Each row is a point. Examples show where two turns around zero, p and q, send a point. Write where each new point lands after one turn and then the other. Backwards means that the second turn is done in reverse. Each puzzle has new turns, and all numbers are rounded.
In the rows, zero is written as 128.

Turn p:
[138 130] => [136 134]
[109 149] => [102 139]
[122 148] => [114 144]
[143  84] => [160  94]
Turn q:
[135 151] => [124 152]
[149 126] => [148 136]
[141 115] => [145 122]
[138 133] => [135 137]
[ 76 115] => [87 93]
Where do these land?
p, then q backwards: [114 164] => [115 164]
p, then q backwards: [148 103] => [147 102]
p, then q: [122 117] => [133 116]

Turn p:
[145 138 132] => [146 128 120]
[ 75 130 121] => [ 84 156 138]
[154 142 155] => [167 134 131]
[121  96 111] => [104 102 137]
[145 134 121] => [139 120 114]
Turn q:
[126 113 143] => [114 113 123]
[166  96 119] => [123 131  78]
[ 98 153 114] => [132 146 165]
[123 149 136] => [142 122 145]
Where do these land?
p, then q: [ 72 116 126] => [118 111 182]
q, then p backwards: [139 149 109] => [136 148 149]
q, then p: [129 121 144] => [117 118 138]
q, then p: [127 120 122] => [122 134 124]
p, then q backwards: [180 132 118] => [172 142 153]
q, then p: [121 130 148] => [126 119 147]

Turn p:
[116 121 118 155] => [ 98 119 126 120]
[157 121 161 118] => [154 111 143 158]
[107 113 113 146] => [ 98 130 135 112]
[150 138 149  95] => [169 134 130 147]
[124 137  95 146] => [112 121 108 100]
[ 95 158 113 139] => [103 153  96 120]
[146 108 147  97] => [160 129 158 139]
Turn q:
[126 129 121  96] => [111 151 112 127]
[162 153 112 162] => [158  88 103 133]
[112 104 113 114] => [109 142 133 102]
[136 103 150 150] => [156 130 156 120]
[104 151 144 118] => [105 130 136 157]
Where do these land?
p, then q: [131 102 144 113] => [150 134 143 148]
p, then q: [155 126 129 123] => [150 138 126 114]
q, then p: [115 127 120 163] => [130 127 165 137]
q, then p: [114 134 109 113] => [116 151 127 115]
q, then p: [143 119 174 153] => [141  87 126 163]
p, then q backwards: [110 160  93 103] => [160 102 108  95]

Turn p:
[103 101 105 114 105  98] => [128 111 123 119  74 116]
[145 149 120 145 127 162] => [101 126 126 127 162 147]
[112  82 127 136 130 107] => [145 105 134 155  93 119]
[140 147 131 132 147 157] => [125 130 119 129 167 137]
[131 171 130 145 151 134] => [110 146 123 128 168 107]
[147 145 119 110 155 153] => [133 137  96 123 160 142]
[119 154 151 122 133 155] => [136 128 139 105 165 127]
[116  89 124 124  99  99] => [135 115 142 132  74 129]
[137 114 145 124 106  88] => [138 152 150 133  90 127]
Turn q:
[139 154 127 107 149 129] => [134 160 122 138 130 106]
[117 140 127 150 126 133] => [141 134 131 121 132 151]
[110  88 123 156 139 132] => [130  92 142 105 156 138]
[135 135 100 128 144 122] => [138 134 102 124 144 119]
[128 141 114 127 134  88] => [153 121 105 155 132 123]
[130 113 187  90 111 137] => [ 94 127 177 148  94 107]
[ 98 101 116 148  90 162] => [ 91 108 134 104 136 176]
[166 152 129 118 132 121] => [142 148 111 128 102 104]
Where do these land?
p, then q backwards: [163 150 136 154 138  97] => [113 164 137  87 138 141]
p, then q: [137 122 123 115 119 141] => [110 136 126 116 131 127]
p, then q: [ 98 117 134 138 128 144] => [125  99 142 126 129 110]
q, then p: [146 144 127 120 122 149] => [116 136 126  99 125 120]
p, then q: [ 93 145 115 128 102 110] => [110 110 130 173 122 129]
p, then q backwards: [142 143 118 147 152 124] => [116 136 112  98 136 125]
q, then p: [139 116 125 133  98 143] => [131 104 129 103 115 136]
p, then q backwards: [108 123  90 141 117 125] => [145 100 123 109 102 126]
p, then q: [126  92 183  77 177 118] => [157 134  91  85  73  79]

Turn p:
[125 130 162 130 140 123 164 116 134] => [ 96 136 145 108 150 120 137 110 118]
[140 114 119 143 140  98 120 125 155] => [139 127 132 121 136 108  91 119 148]
[108 112 118 151 127 139 100 161 112] => [150 108 144 154  89 138 124 119 123]
[141 167 151 136 142 130 144 100 133] => [122 130 129  85 163 146 138 123 121]
[132  95 123 153 105 109 120  95 131] => [151 168 134 140 133 120 119 103 154]
[112 139 121 117  97 109 108 165 110] => [129 124 151 154 104 144 125 170 138]
[100 132 119  98 123 122  95 154  95] => [124 126 130 137  73 143 132 164 127]
[150 112 147 131 133 139 118  99 159] => [138 127 114 108 145 105 141 101 155]
[108 127  92 139 113 131 109 139 121] => [145 126 119 158 108 152 111 133 132]
[158 139 150 126 121 140 160 117 153] => [117 122 127 118 179 113 148 123 130]
[ 85 140  94  84 144 160 137 162 109] => [ 90 102  93 154  88 150 130 152  92]
[178 129 142 128 151 136 163 104 125] => [134 139 119  98 170  97 141 119  98]
Turn q:
[ 94 132 117 132 171  92 136 122 139] => [114 114  74 107 135 122 100 139 131]
[117 137 135 129 140  86 140 121 175] => [120 146  80 117 150 160 114 127 135]
[125 119 131 144  84 150 133 123 104] => [147 141 153 167 127 103 139 122 128]
[133 108 124 126 125 195 125 142 132] => [113 128 167 150  74 131 129 124 129]
[141 108 130 139 112 145  87 138 113] => [156 113 161 143 116 136 132 147 110]
[149 151 102 146 105 143 110 134 110] => [149 122 171 130 139 119 110 106 116]
[146 140 142 138 121 166 111 106 108] => [135 123 177 136 126 121 128 138 156]
[112 120 120  74 131  78 149 114 146] => [133 126  64 102 134 137 162 105 136]
[119 156 148 126 139 110 132 151 119] => [122 151 123  97 141 114 123 144 116]
[144 108 130 125 151 114 156 129 135] => [ 92 116 110 131 138 138 143 128 122]
Where do these land?
q, then p: [121  99 131 129  91 153 114 157 149] => [158 135 151 140 156 155 160 132 115]
p, then q: [123 124 130 115 143 147 107 128 137] => [136 122 116 145 123 133 140 104 124]
q, then p backwards: [116 116  98 143 133 160 188 116  92] => [116  64 142 110 135 134 155 154 163]
q, then p: [105 173 125 139  99 109 122  76 138] => [153 101  95  84 153 110  99 129 153]
q, then p: [119 121 137 116 163 131 118 148 144] => [119 121 119 161 109 136 143 148 131]
p, then q: [136 105 124 142 154 129 123 108 125] => [148 111 130 117 150 132 139 114 146]
q, then p: [149 136 115 121  98 100 151 136 164] => [134 138  90 103 138 156 136 111 100]
p, then q: [128 146 120 142  85 113  91 160 128] => [107 154 158 150 120 167 126 146 104]
p, then q: [126 146 153 139 155 116 146 101 115] => [132 128 127  94 113 109 150 130 158]
q, then p: [164 138 143 108 147 141 133 140 134] => [ 85 124 125 129 121 134 156 123 126]
p, then q: [121 105 134 114 140 111 114 138  81] => [156 164 142 126 152 109 147 121 116]

Turn p:
[128 141 111 147 134  96 104 169 157 114 162] => [117 166 107 134 143 170 125 157 107 156 144]
[141 123 133 187 121 126 120 159 137 133 151] => [149 127 111 119 124 183 151 144 116 131 152]
[142 115 147  95 126 138 143 133 138 137 145] => [118 140 116 133  98 119 112 114 153 120 140]
[155 108 148 107 157 143 139  82 131 150  93] => [168 126 134 114  97  75 121 121 148 111 104]
[125 147 117 111 126 132 157 103  95 104 131] => [107  97 141 152 120 111 129 107 125 148 104]
[126 160 122 120 126 123 144 136 111  98  95] => [126 125 163 162 144 112 142 115 118 146 128]
[112 105 147 112 140 112 148 114 120 162 117] => [121 136 147 116 101 117 121 132 137  88 104]
[126 117  92 159 128 118 111 146 158 134 166] => [122 143  81 120 145 167 137 158 122 136 126]
[128 103 131 114 150 160 121 129 103 143 102] => [130 129 132  96 120  91 154 106 131 111 130]
[137 119 158 125 147 136  94 105 108 150 127] => [142 119 140  77 107 109 113 129 124 129 132]
[110 125 126 129 103 124 128 123 127  79 116] => [129 120 132 152 161 135 113  95 107 129 125]
[139 138  95 150  83 101 104 161 150 139 155] => [118 143 114 127 166 188 128 154 154 149 140]
[ 95 162 138 107 122 156 151 106 128 120 104] => [115  94 147 161 137  85 119 129 124 110 137]
Turn q:
[135 137 134 145 159 112 100 158 137 153 137] => [154 147 139 159 151 140 136 145 108 143 147]
[129 138 106 124 129 141 114 131 140  87 154] => [133 106 119 124 128 150 163 141 143 101 125]
[140 102 123 142 126 140 118 100 139 103 127] => [137 102 128 133 123 101 128 133 145  97 126]
[128 154 156 140 122 130  78 125 148 151  95] => [129 125 164 184 118 136 123 101 126 139 154]
[111 123 104 101 128 149 154 147 154 150 123] => [ 93 134 101 110 127 133 131 126  95 121 156]
[129  99 106 122  99 110 184 129  92 135  63] => [ 99 157 156  66  87  94  86 131 114 131 118]
[178 132 157 126 101 100 135  95 102 133 113] => [136 116 158 136 108  98 112 112 122 152  70]
[109 145 112 150 148  94  98 127 126 148 172] => [156 128 109 159 138 160 122 173 139 155 134]
[133 119 118 104 130 134 107 153  95 121 141] => [160 115 134  95 133 149 139 122 118 138 135]
[110 139 141 140 139 147 134 124 129 164 128] => [126 150 107 149 136 135 104 109 123 132 141]
[125 109 140 128 103 131 119 153 124 112 152] => [146 124 118 112 123 117 163 121 144 144 138]
[126 130 154 106 138 122 141  98 138 101 120] => [ 98 107 140 127 153 119 124 116 148 122 106]
[110 138 110 138 141 154 183 123 142 106 140] => [ 96 153  90 112 136 133 133 135 141  87 114]
Where do these land?
q, then p backwards: [120 154 143 134 154 114 120 121 124 121 127] => [128 136 116 128  99 100 134 133 136 125 118]
p, then q backwards: [108 109 101  91 120 152  96 118  86 115 125] => [123 102 168  80 126 140 167 121 130 116 117]
p, then q: [ 96 104  88 126  95 117 142 117 138  91 153] => [136 130 136 127 129 144  83 141 144  74 161]
q, then p backwards: [128 123 172 115 146 122 135 144 154 134 128] => [117 143  97 111 122 138 118 148 120 100 106]
p, then q: [170 141 140 124 148 118 141 137 129 128 102] => [122 145 129 158 112 112 139 118 113 148  98]
q, then p: [120 113 112 121 171 135 107 124 147 143 117] => [116 134 108 103 110 139 136 115  93 149 136]
q, then p: [156 152 153 126 120 118 105 134 158 144 128] => [148  98 143 123 107 152 150 136 118 105 116]
p, then q: [133 136 152 132 132  91 122 152 136 162 108] => [123 142 135 142 138 142 172  91 129 138 116]
q, then p: [159 132 150 152 122 108 130 158 128 138 162] => [145 127 157 148 108 136 164 152 152 136 117]
p, then q backwards: [134 158 119 136 106 141 166 140 122 140 147] => [110 149 125 127 110 116  99 114 163 114 139]
q, then p backwards: [113 100 101 123 126 164 134  60  88 124 111] => [117  92 172 108  99 142 118  67 138 146 151]
q, then p: [100 113 105 157  96 155 138 130 125  94 127] => [116 136 102 174 154 139  95 120 147 139 132]

Turn p:
[117 144 134 112 136 129 117 142 181 121 133  82] => [114 147 145  99 144 141 115  90 141  97  94 118]
[110 137 121 152 117 112 136  99 147 125 156 106] => [159 125 107  98 141 129 120 115 152 105 135 136]
[120 113 148 117 127 140 147 123 100 151  80 175] => [113 119 114 180 122 111 170 131 114 166 129 144]
[104 134 153 137 143 136 117 144  90 133  87 173] => [103 137 123 162 111 106 137 111 105 178 153 148]
[125 148 140  93 121 126 136 124  87 150 101 133] => [108 150 116 129 139 109 160 153 108 158 117 142]
[112 103 109 111 134 119 123 129 167 127 161 115] => [130 114 141  99 112 148 142 112 153  96 123 107]
[128 139 111 138 121 118 142 129 169 105 136  97] => [144 137 132 115 135 131 102 116 163  99 104 122]
[135 115 132 126 125 116 156 141 137  96 145  91] => [134 133 153 121 131 105 115 139 148  83 119 130]
[136 122 106 126  98 126 105 117 159  95 135 110] => [173 136 154 112 122 148 114 122 139 119 105 116]
[149 145 162 119 123 119 132 149 110 154 122 183] => [ 93 105 139 148 154 127 138 146 127 181 146 142]
[124 115 133 145 114 156 113 128 103 130 154 127] => [147 107 129 116 126 113 123 128  94 128 149 114]
[137 113 119 135 133  88 108 133 147 129 128  90] => [127 129 139 103 110 154 112 129 135  98 110 159]
[119 144  96 115 140 111 128 144 133 112 138 125] => [118 149 131 108 107 130 116 136 156 129 126 113]
[156 113  99 176 127 183 134 116  97 160 133 147] => [146  85  79 160 120 129 105 150  85 134 142  97]
[148 134 156 117 161 141 127 104  92 130 111 167] => [112 147 122 170 144 137 150 145 103 149 168 132]
Turn q:
[104 155 108 123 142 110  82 118 147  78 128 149] => [113  72 111 149 100 133 147 138 156 137 118 165]
[102  77 152 117 116 137 132 139 164 113 123 137] => [149 166 128 136 116 149 126 121 176 153 146 139]
[161 156 117 114 108 120 121 124 113 124 114 123] => [134 106 126 130 114 108 130 102 109 101 115 118]
[129 100 134 152 127 161 157 134 141 153 162 114] => [107 173 119 110 155 135 113 130 122 142 163 115]
[137 117 154 122 121 155 130 155 106 160 166 109] => [105 148 147 116 150 130  83 112 123 143 132  92]
[139 116 114 135 141  95  87 113 132 119 104 120] => [151  93 129 117  88 132 139 154 131 121 136 124]
[106 133  82  91 133 111 103  79 139 103 116 141] => [137  88  95 164 100 166 172 132 129 124 117 130]
[126 117 147 155 120 140 143 121  98 139 141 149] => [122 137 166 125 159 133 130 122 114 131 149 134]
[132 139 125 133 119 123 145 143  89 116 116 104] => [130 129 143 147 136 110 105 135 116  90 123 125]
[147 149 113  96 168  97 113 115 122  98 108 161] => [163  66 111 125 134 136 146 129 136 119  93 145]
[141 128 147 142 115 159 131 129 146 134 120 134] => [130 145 129 122 133 100 135 109 130 148 147 127]
[139 130 111 144 136 150 153 158 117 144 127 116] => [129 148 115 125 148 110  96 136  99 126 134 131]
[109 164 128 109 159 113 105 101 124 120  91 125] => [140  91 126 151 119 113 162 157 133 133  90 120]
[123 110 156 143 116 122 163 127 160 134 162 110] => [102 177 126  99 140 137 134 127 156 119 142 124]
[125 128 132 145 100 127 156 166 122 186 142 127] => [110 183 150 104 130 128 101 119  88 134 115 130]
Where do these land?
p, then q: [131 139 138  91 161 110 115 116 155 122 123 154] => [ 96 155 112 139 160 106 149 130 135 154 124 126]
p, then q: [137 170 115 167 103 140 168 172 128 162 135 125] => [157 114 120 122  68 163 115 176 121 151 121 126]
q, then p: [119 101 108 114  98 104 112 102 126 128 144 127] => [164 118 129 132 147  99 128 119 111 121 121  98]
p, then q: [163 118 118  94 150 141 141 117 151 129 122 147] => [116 158 117 141 144  89 115 154 137 134 148 133]
q, then p: [127  97 117 157 141 119 120 127 101 116 121 126] => [118 106 164 123 131 123 113 134 114 125 151 113]
q, then p backwards: [129 148 117  84 166 145 129  80 136 135 151 143] => [131 138 125 109 116 159 140 103 157 187 129 153]
p, then q backwards: [131 103 147 141 130 112 101  87 122 142 114 126] => [126 112  90 135 119 115 141 115 128 120 118 170]
p, then q backwards: [143 111 153 133 104 119 118  91  89 105 126 134] => [122 104 115 162 138 132 142 121 114 128  81 154]
p, then q: [ 96 161 120 145 114 144 174 164 131 134 105 133] => [137 130 124 111  74 145 160 170 113 121 113 135]
p, then q backwards: [120 136 123  84 139 162 104 138 142 144 127 143] => [122 136 139 108 115 137 120  95 129 174 151 125]
p, then q: [125 158 115 176 107 142 132 164 143 109 123 113] => [140  88 139 114  72 131 143 140 129 142 131 107]
p, then q: [130 112 144 125 137 104 109 131 104 120 143 134] => [111 132 146 124 147 144 116 101 140 135 120 135]
q, then p: [108 130 142 159 114 148 159 172 151 129 143 107] => [110 152 120  90 133 143 116 103 153 172 143 130]
p, then q: [133 108 134 122 127 103 110 131 112 116 114  78] => [143 106 153 149 134 115 128  92 140 121 109 154]

Turn p:
[135 133 131 113 134 122 115 107 119 126 107 139 116 125] => [122 136 129 133 131 144 115 120 113 125 118 138 143 105]
[121 135 106 155 131 127 120 116  92 130 125 120 145 124] => [119 120 111 112  94 138 150 124 120 138 109 132 115 120]
[122 130 130 133  97 126 137 127 128 138 137 121 118 129] => [118 137 105 129 135 119 133 127 144 125 134 111 126 127]
[136 124 111 117 143 139 132 137 122 151 115 110 127 141] => [125 101 132 127 129 147 127 108 141 143 124 126 140 139]
[137 120 147 119 113 147 128 144 122 102 136 145 113 108] => [124 138 149 129 131 114 104 135 139 112 141 121 104 104]
[105 152 122 119 134 134 109 131 136 126 140 131 122 126] => [119 154 140 112 116 132 129 131 131 130 142 135 142 140]
[149 134 160 140 131  95 147 124 128 123 165 125 143 136] => [160 141 105 131 154 126 130 161 122 148 125 131 100 134]
[134 111 134 142 126 132 119 127 136 142 121 145 123 135] => [114 120 125 153 132 119 127 128 131 123 125 145 127 129]
[120 128 127 107 103 132 144 123 131 153 109 164 131 110] => [ 99 126 128 114 164 119 135 118 134  96 120 135 138 113]
[131 114 121 126 139 116 127 156 127 110 134 126 109 133] => [139 126 134 132 123 127 106 111 118 129 148 126 108 142]
[136 156 118 113 110 116  98 137 111 103 130 133 139 121] => [141 161 131 113 109 158 128 123 133 103 127 133 114 118]
[110 109 125 114 129 136 120 108 140 140 128 113 135 131] => [127 111 123 130 124 128 139 136 130 127 146 129 161 124]
[135 125 103 129 132 131 125 128 142 130 138 110 120 123] => [121 118 128 131 118 143 124 134 125 127 136 109 132 149]
[123 117 155 149 157 129 154 125 153 137 114 105 142 132] => [152 102 130 137 136  94 127 142 123 152 107 127 149 145]
[125 132 130 143 143 140 146 128 133 109 120 131 138 145] => [140 127 150 136 126 112 145 123 117 143 117 122 123 130]
Turn q:
[125 149 144 116 143 126 128 116 116 111 110 142 134 142] => [139 119 140 143 138 139 126 132 114 139 139 124  95 132]
[135 147 127 119 110 133 110 109 166 128 145 147 108 122] => [131 136 102 147  98 123 142 115 111 144 136  98 141 134]
[132 129 149 124 147 109 114 139 124 124 137 138 136 132] => [139 124 127 141 132 113 130 129 147 133 143 132 107 114]
[108  92 116 125 132 137 139 130 125 120 125 117 124 120] => [127 117 134  99 135 139 135 113 137 104 114 126 133 127]
[122 136 129 128 122 103 127 144 126 136 115 132 128 129] => [144 139 142 138 120 118 116 135 135 118 132 133 126 133]
[142 129 135 121 119 126 121 139 103 108 131 131 131 132] => [128 134 137 110 138 116 122 129 126 143 150 130 115 126]
[127 104 112 133 134 148 125 140 130 126 108  93 152 129] => [135 117 112  97 151 137 124 139 139 120 106 148 136 146]
[113 115  99 131 136 137 128 129 117 137 137 122 146 138] => [116 139 130 117 141 144 151 136 143 115 120 141 131 137]
[129 155 149 120 113 143 142 131 154 134 149 145 113 137] => [125 116 120 150  98 142 127 128 115 143 157 118 148 119]
[135 155 129 153 111 130 132 124 162 120 140 163 104 126] => [110 126 110 156  97 114 126 131  99 118 152 103 139 132]
[127 142 126 127 140 128 122 133 106 130 127 115 119 117] => [122 145 128 125 130 136 110 123 133 133 123 137 112 120]
[129 106 114 134 118 119 137 115 125 133 131 101 128 142] => [121 128 141 109 135 127 133 144 140 129 102 116 145 129]
[135 104 130 149 139 132 124 125 117 148 121 118 123 131] => [107 116 133 125 132 115 124 125 143 127 102 143 128 132]
[147 124 120 111 150 117 137 139 116 132 113 131 127 129] => [141 129 139 119 120 122 132 137 122 127 118 152 106 115]
[134 134 135 124 147 116 141 125 114 116 128 117 152 112] => [140 132 128 129 159 130 122 135 123 126 125 136 116 102]
[111 109 124 137 129 125 116 130 120 135 120  99 122 125] => [125 131 130 114 135 131 114 121 155 121 105 126 131 138]
[128 145 136 122  87 149 132 107 154 138 140 165 129 113] => [127 130 122 155 116 129 144 103  92 140 151 115 166 139]
Where do these land?
p, then q backwards: [116 118 132 121 137  96 112 126 109 127 116 150 110 134] => [141 144 131 125 133 151 132 142 118 132 124 139 129  88]
p, then q backwards: [128 130 117 125 132 139 148 139 138 103 116 129 139 137] => [118 112 131 114 118 110 132 111 124 121 115 145 124 130]
q, then p: [131 120 117 127 133 139 114 139 136 133 128 118 128 103] => [120 133 137 127 130 148 142 121 110 113 123 124 136 126]
p, then q: [119 152 121 128 120 104 127 139 104 128 131 127 131 104] => [146 148 131 113 110 148 135 122 110 144 129 122 114 138]
p, then q: [112 150 139 122 130 136 120 136 125 101 188 120 133 131] => [131 143 120 133  86 139 115 138 137 154 159 139 149 100]
p, then q: [139 121 112 148 138 134 121 136 102 143 132 122 134 128] => [122 118 142 118 107 130 137 110 125 121 119 125 145 147]
q, then p backwards: [124 117 116 126 113 134 123 134 144 137 138 142 140 128] => [105 128 120 126 120 124 121 123 143 136 125 123 141 141]
p, then q: [146 126 118 123 121 126 131 135 139 123 135 130 105 136] => [106 124 114 131 130 137 119 132 143 135 123 118 121 132]
p, then q backwards: [133 119 125 120 135 141 113 121 143 132 116 129 111 132] => [117 137 143 142 116 131 142 127 127 146 131 133 125 128]
p, then q: [141 126 135 121 138 122 119 126 139 141 127 122 139 125] => [127 115 119 124 129 119 138 132 127 125 136 144 122 139]
p, then q: [138 113 150 132 115 133 124 119 110 125 119 121 135 122] => [134 137 113 120 125 107 122 115 117 111 118 130 135 128]
q, then p: [101 125 163 122 135 140 225 126 133 115 117 114 131 135] => [143  79 162 126  93 103  99 163 152 114 143 148 106  78]
p, then q: [124 135 122 122 115 128 112 126 104 148 114 113 136 134] => [137 128 118 125 130 139 148 122 102 122 119 125 147 140]
p, then q: [142 132 147 125 126 139 116 137 124 143 120 153 135 134] => [131 112 117 152 119 121 129 116 116 110 134 125 116 133]
p, then q: [127 134 117 129 132 124 137  83 132 125 129 128 125 124] => [125 140 137 118 150 147 113 128 131 117 128 156 131 126]
p, then q: [119 138 126 153 128 129 117 115 147 126 133 134 114 133] => [121 141 142 142 133 134 113 146 135 119 142 128 134 141]
p, then q: [137 119 119 130 127 111 116 138 145 127 116 123 129 136] => [109 120 127 121 138 118 135 143 121 134 131 119 121 141]
